Each row of a before or after table is a point. The points were changed in one or more steps. Then noise was added and the rows were shuffled. The steps act on columns, c1 being the first. What was done? A step turns or swaps two columns, mirrors them in a line or flattens them onto one, adds a multiple of one to another, or multiplies or shifts one. Angles are multiples of 10 degrees, from the lower column toward the higher: turns from -170 to 170, lines from 10 to 170 but not 90. Use the fewest steps. Two steps may share a column if one is a turn and the other turns, adds or multiplies; they go together, in the order done. Otherwise the lowest column goes first.
In the rows, 100 means zero.

Before (10 x 2):
[[102, 126],
[166, 67],
[87, 191],
[72, 133],
[152, 101],
[112, 109],
[158, 11],
[113, 67],
[122, 144],
[138, 144]]
After (10 x 2):
[[128, 123],
[74, 90],
[75, 65],
[165, 185],
[81, 151],
[85, 110],
[45, 118],
[109, 171],
[48, 102],
[22, 62]]
Steps: turn c1 and c2 by 110 degrees

Before (14 x 4):
[[126, 86, 192, 58],
[60, 94, 144, 15],
[140, 123, 144, 129],
[92, 128, 135, 62],
[130, 79, 94, 82],
[157, 44, 104, 111],
[71, 61, 187, 29],
[61, 114, 75, 137],
[178, 118, 193, 119],
[85, 114, 113, 18],
[109, 112, 133, 94],
[132, 115, 104, 112],
[178, 92, 97, 48],
[185, 73, 80, 71]]
After (14 x 4):
[[130, 97, 82, 114],
[155, 124, 152, 115],
[87, 109, 82, 20],
[60, 142, 93, 17],
[132, 102, 122, 81],
[109, 130, 78, 96],
[180, 179, 53, 118],
[142, 133, 62, 128],
[90, 123, 64, 64],
[74, 194, 107, 31],
[58, 72, 93, 137],
[174, 100, 108, 49],
[187, 92, 129, 74],
[127, 191, 82, 56]]
Steps: turn c2 and c3 by -110 degrees

Before (12 x 6):
[[68, 122, 65, 86, 97, 93],
[82, 83, 93, 108, 95, 77],
[110, 119, 100, 119, 78, 117],
[117, 115, 66, 99, 78, 78],
[71, 83, 107, 119, 132, 120],
[123, 113, 105, 112, 120, 75],
[111, 119, 64, 106, 103, 102],
[98, 76, 114, 82, 83, 103],
[113, 96, 129, 89, 115, 115],
[105, 99, 115, 114, 119, 110],
[117, 122, 69, 83, 90, 96],
[76, 93, 72, 83, 117, 107]]
After (12 x 6):
[[151, 76, 63, 99, 77, 111],
[13, 125, 107, 117, 132, 91],
[133, 83, 63, 107, 105, 89],
[94, 123, 115, 83, 83, 111],
[152, 78, 66, 80, 92, 92],
[169, 77, 105, 110, 120, 114],
[113, 108, 112, 115, 122, 89],
[4, 77, 65, 88, 99, 94],
[48, 98, 92, 108, 95, 130],
[131, 95, 102, 119, 78, 74],
[138, 112, 129, 88, 115, 86],
[28, 110, 74, 84, 120, 98]]
Steps: multiply c1 by 3; turn c2 and c6 by -150 degrees

Before (12 x 9):
[[105, 129, 103, 109, 100, 156, 84, 118, 6],
[52, 117, 73, 83, 103, 50, 88, 87, 51],
[94, 43, 39, 132, 83, 148, 46, 127, 120],
[107, 78, 101, 92, 47, 112, 86, 91, 70],
[96, 116, 114, 62, 68, 67, 30, 170, 175],
[136, 108, 129, 59, 68, 92, 9, 82, 106],
[50, 51, 85, 111, 75, 180, 81, 136, 73],
[110, 73, 109, 31, 123, 70, 79, 87, 105],
[97, 125, 55, 195, 50, 188, 76, 136, 78],
[79, 78, 98, 158, 110, 74, 113, 77, 86],
[104, 68, 29, 46, 95, 127, 166, 122, 112],
[60, 144, 127, 109, 68, 144, 39, 93, 138]]
After (12 x 9):
[[94, 152, 36, 197, 78, 146, 46, 132, 117],
[113, 111, 110, 93, 66, 67, 79, 89, 108],
[98, 108, 61, 252, 154, 182, 72, 142, 82],
[84, 105, 100, 220, 79, 76, 111, 79, 92],
[55, 159, 85, 167, 84, 176, 85, 136, 70],
[111, 81, 98, 173, 116, 157, 87, 122, 34],
[102, 149, 101, 151, 130, 106, 88, 84, 84],
[135, 113, 129, 122, 123, 89, 16, 86, 103],
[105, 126, 24, 104, 84, 131, 166, 127, 112],
[45, 88, 70, 138, 109, 46, 94, 94, 64],
[59, 83, 120, 168, 154, 143, 38, 88, 128],
[101, 108, 108, 123, 139, 63, 29, 166, 153]]
Steps: turn c2 and c5 by 140 degrees; shift c4 by 60; multiply c9 by 0.7

Before (8 x 12):
[[48, 105, 29, 69, 14, 143, 97, 50, 116, 84, 93, 114],
[111, 140, 82, 107, 37, 131, 73, 143, 80, 190, 95, 44],
[85, 153, 23, 145, 56, 93, 24, 87, 125, 118, 85, 32],
[81, 125, 78, 155, 94, 113, 113, 120, 76, 124, 63, 102],
[132, 132, 131, 135, 90, 32, 137, 115, 123, 65, 187, 97],
[129, 127, 24, 64, 81, 70, 34, 160, 150, 61, 49, 114],
[97, 159, 100, 109, 180, 19, 154, 106, 127, 190, 177, 32],
[69, 106, 140, 103, 160, 162, 151, 86, 119, 106, 64, 77]]
After (8 x 12):
[[128, 149, 77, 132, 37, 133, 89, 100, 71, 186, 120, 78],
[99, 115, 74, 147, 97, 111, 130, 57, 58, 129, 67, 119],
[29, 107, 22, 75, 23, 135, 96, 127, 108, 89, 87, 107],
[66, 82, 132, 107, 164, 155, 152, 104, 105, 106, 93, 115],
[99, 139, 107, 106, 186, 12, 171, 100, 117, 194, 180, 40],
[149, 147, 28, 128, 81, 74, 43, 149, 144, 65, 66, 139],
[84, 179, 12, 117, 54, 98, 47, 57, 114, 120, 124, 79],
[141, 127, 123, 111, 88, 32, 150, 69, 112, 66, 152, 60]]
Steps: turn c1 and c8 by -30 degrees; turn c4 and c8 by -70 degrees; turn c2 and c7 by 20 degrees; shift c9 by -10; flatten c11 and c12 onto the line at 140 degrees

Before (10 x 14):
[[124, 88, 117, 20, 106, 80, 98, 178, 118, 90, 55, 137, 71, 118],
[106, 45, 97, 86, 118, 95, 105, 89, 92, 118, 120, 92, 72, 122],
[131, 125, 121, 84, 111, 85, 76, 81, 75, 87, 103, 102, 81, 111],
[94, 113, 94, 5, 80, 100, 73, 117, 100, 130, 119, 91, 75, 132],
[125, 117, 133, 101, 69, 94, 111, 174, 85, 122, 107, 150, 93, 26],
[66, 118, 113, 96, 92, 101, 123, 95, 103, 58, 90, 100, 103, 100],
[131, 128, 119, 90, 111, 62, 114, 84, 118, 113, 121, 137, 94, 138],
[68, 120, 125, 112, 100, 56, 97, 85, 88, 98, 126, 99, 130, 143],
[70, 28, 64, 109, 85, 78, 73, 94, 106, 80, 125, 95, 77, 76],
[7, 131, 123, 92, 102, 77, 102, 80, 105, 123, 72, 94, 102, 96]]
After (10 x 14):
[[105, 55, 108, 86, 108, 96, 118, 129, 101, 54, 120, 97, 72, 122],
[70, 62, 106, 109, 111, 77, 71, 121, 100, 26, 125, 65, 76, 76],
[131, 42, 62, 90, 98, 62, 118, 108, 87, 131, 120, 119, 95, 138],
[124, 75, 63, 20, 103, 80, 103, 14, 151, 85, 56, 117, 72, 119],
[131, 97, 99, 84, 125, 85, 93, 132, 92, 119, 104, 121, 81, 112],
[69, 42, 102, 111, 103, 57, 99, 142, 99, 119, 126, 125, 131, 143],
[6, 55, 106, 92, 100, 78, 102, 75, 71, 138, 72, 123, 102, 97],
[125, 76, 50, 101, 71, 93, 83, 95, 177, 125, 107, 133, 93, 27],
[66, 148, 101, 97, 77, 101, 109, 90, 91, 103, 90, 114, 103, 100],
[94, 76, 110, 5, 108, 101, 67, 112, 123, 123, 118, 94, 74, 131]]
Steps: turn c2 and c10 by 70 degrees; add 1.5 times c6 to c2; turn c3 and c12 by 90 degrees; turn c5 and c7 by 50 degrees; add -1 times c11 to c9; turn c8 and c9 by 110 degrees

Before (12 x 20):
[[60, 85, 123, 137, 53, 72, 79, 128, 79, 133, 87, 66, 79, 88, 61, 119, 87, 96, 131, 140],
[67, 71, 100, 99, 64, 89, 136, 148, 88, 93, 73, 132, 80, 94, 95, 103, 96, 76, 69, 75],
[90, 106, 88, 114, 105, 122, 111, 144, 75, 92, 92, 128, 82, 144, 85, 94, 86, 83, 121, 138],
[85, 66, 143, 70, 89, 65, 124, 81, 124, 67, 130, 61, 99, 104, 71, 92, 54, 92, 70, 127],
[52, 133, 134, 72, 67, 92, 98, 78, 129, 135, 61, 81, 72, 106, 63, 104, 108, 119, 126, 92],
[53, 112, 103, 70, 96, 116, 110, 99, 131, 114, 79, 120, 106, 140, 126, 145, 51, 118, 124, 111],
[114, 93, 107, 120, 82, 113, 69, 91, 132, 111, 75, 109, 82, 89, 101, 110, 45, 102, 115, 70],
[59, 83, 132, 82, 93, 80, 69, 139, 86, 138, 128, 98, 117, 88, 68, 134, 67, 97, 66, 87],
[94, 116, 103, 84, 93, 128, 73, 90, 109, 111, 73, 116, 84, 116, 122, 108, 98, 75, 121, 107],
[118, 89, 138, 99, 52, 130, 88, 90, 120, 68, 122, 123, 73, 137, 96, 97, 89, 100, 130, 86],
[86, 67, 95, 98, 105, 101, 104, 110, 64, 77, 84, 119, 96, 105, 119, 142, 112, 98, 86, 70],
[87, 113, 127, 71, 56, 63, 137, 130, 90, 101, 105, 125, 111, 137, 107, 145, 47, 108, 134, 84]]
After (12 x 20):
[[118, 77, 103, 84, 97, 72, 73, 95, 109, 131, 128, 116, 107, 75, 72, 111, 97, 118, 122, 106],
[76, 64, 102, 67, 96, 87, 109, 100, 134, 136, 123, 121, 92, 121, 83, 147, 51, 94, 125, 114],
[80, 117, 130, 79, 90, 128, 69, 142, 90, 194, 64, 99, 89, 103, 125, 136, 71, 107, 68, 87],
[105, 113, 97, 95, 104, 95, 107, 109, 63, 44, 120, 118, 102, 118, 86, 140, 110, 127, 90, 74],
[85, 117, 100, 96, 63, 104, 137, 154, 90, 80, 96, 131, 120, 95, 74, 105, 95, 132, 67, 75],
[110, 59, 90, 113, 108, 69, 113, 141, 71, 80, 83, 126, 109, 101, 92, 92, 83, 124, 123, 137],
[138, 72, 135, 100, 53, 62, 91, 87, 117, 22, 92, 126, 116, 118, 120, 98, 88, 124, 132, 83],
[84, 118, 122, 139, 53, 121, 78, 130, 80, 182, 59, 66, 129, 102, 87, 119, 89, 111, 133, 140],
[134, 111, 105, 122, 81, 82, 67, 90, 132, 126, 98, 112, 113, 100, 74, 110, 49, 99, 113, 66],
[100, 113, 145, 66, 85, 132, 124, 77, 123, 15, 69, 60, 111, 111, 132, 94, 49, 128, 71, 124],
[106, 61, 124, 73, 57, 142, 138, 130, 88, 101, 110, 127, 98, 110, 104, 142, 43, 99, 134, 80],
[73, 78, 134, 69, 67, 95, 93, 76, 128, 188, 63, 85, 133, 100, 63, 107, 106, 69, 125, 91]]
Steps: shift c1 by 20; turn c2 and c14 by 120 degrees; turn c14 and c18 by -130 degrees; turn c6 and c13 by -160 degrees; multiply c10 by 2.5; swap c11 and c15

Before (11 x 24):
[[101, 85, 95, 73, 88, 109, 60, 94, 121, 129, 127, 81, 85, 65, 65, 90, 80, 130, 92, 116, 152, 98, 94, 120],
[105, 98, 104, 76, 65, 116, 74, 81, 93, 111, 94, 104, 77, 95, 195, 99, 76, 95, 114, 93, 84, 96, 116, 92],
[88, 94, 117, 88, 96, 100, 84, 96, 112, 94, 127, 91, 93, 121, 65, 100, 78, 127, 98, 104, 76, 154, 101, 118],
[87, 86, 112, 91, 114, 118, 83, 84, 108, 88, 119, 125, 86, 112, 71, 111, 77, 94, 111, 80, 96, 145, 91, 100],
[122, 108, 102, 83, 86, 104, 106, 116, 124, 97, 117, 117, 74, 68, 105, 98, 102, 121, 103, 97, 122, 83, 96, 132],
[111, 118, 105, 78, 106, 104, 91, 88, 103, 86, 111, 105, 78, 142, 75, 104, 25, 46, 79, 137, 107, 94, 89, 67],
[88, 88, 71, 94, 72, 118, 113, 92, 132, 99, 104, 108, 110, 101, 94, 98, 98, 102, 91, 86, 100, 81, 140, 124],
[157, 91, 109, 80, 109, 103, 114, 85, 103, 84, 65, 88, 74, 100, 87, 110, 112, 117, 92, 133, 88, 83, 81, 67],
[97, 85, 115, 91, 90, 113, 113, 106, 112, 129, 115, 105, 86, 66, 65, 106, 99, 120, 104, 138, 167, 152, 78, 132],
[122, 159, 107, 122, 61, 102, 102, 82, 104, 122, 89, 106, 99, 106, 110, 105, 95, 35, 110, 97, 106, 93, 88, 88],
[96, 114, 105, 97, 60, 123, 115, 87, 109, 95, 130, 93, 86, 80, 81, 30, 109, 125, 111, 90, 100, 95, 81, 129]]
After (11 x 24):
[[120, 94, 108, 86, 84, 101, 107, 114, 125, 87, 111, 117, 102, 68, 102, 98, 101, 120, 89, 96, 123, 83, 73, 110],
[103, 118, 107, 71, 86, 113, 62, 95, 121, 120, 121, 83, 103, 64, 66, 88, 81, 133, 92, 114, 150, 105, 85, 94],
[87, 100, 94, 98, 72, 144, 116, 94, 134, 91, 100, 109, 135, 100, 93, 96, 98, 102, 76, 88, 101, 95, 123, 105],
[158, 117, 105, 78, 107, 94, 111, 84, 100, 99, 75, 88, 98, 103, 88, 109, 116, 116, 78, 133, 88, 95, 70, 102],
[96, 95, 120, 95, 60, 113, 116, 90, 108, 88, 121, 92, 83, 80, 83, 33, 111, 123, 104, 89, 101, 89, 76, 105],
[90, 105, 110, 89, 98, 85, 86, 96, 112, 88, 118, 91, 103, 119, 64, 104, 79, 124, 139, 106, 81, 139, 96, 105],
[122, 47, 105, 124, 62, 97, 103, 82, 107, 121, 91, 109, 71, 105, 112, 105, 97, 35, 101, 97, 105, 87, 91, 91],
[94, 121, 122, 91, 90, 95, 111, 103, 113, 115, 109, 102, 89, 70, 64, 107, 100, 118, 144, 140, 167, 129, 82, 94],
[86, 117, 121, 93, 115, 105, 84, 83, 108, 90, 111, 122, 102, 113, 70, 110, 77, 96, 142, 81, 95, 123, 86, 105],
[107, 84, 106, 80, 102, 98, 91, 85, 103, 100, 110, 104, 91, 144, 77, 103, 25, 45, 86, 138, 104, 110, 72, 101],
[104, 99, 113, 77, 64, 109, 73, 82, 91, 113, 93, 104, 122, 97, 197, 100, 75, 94, 105, 91, 83, 87, 82, 95]]
Steps: turn c2 and c23 by 160 degrees; turn c13 and c23 by 110 degrees; turn c3 and c6 by -50 degrees; multiply c6 by 1.3; flatten c10 and c24 onto the line at 160 degrees; multiply c11 by 0.7; turn c19 and c22 by -50 degrees
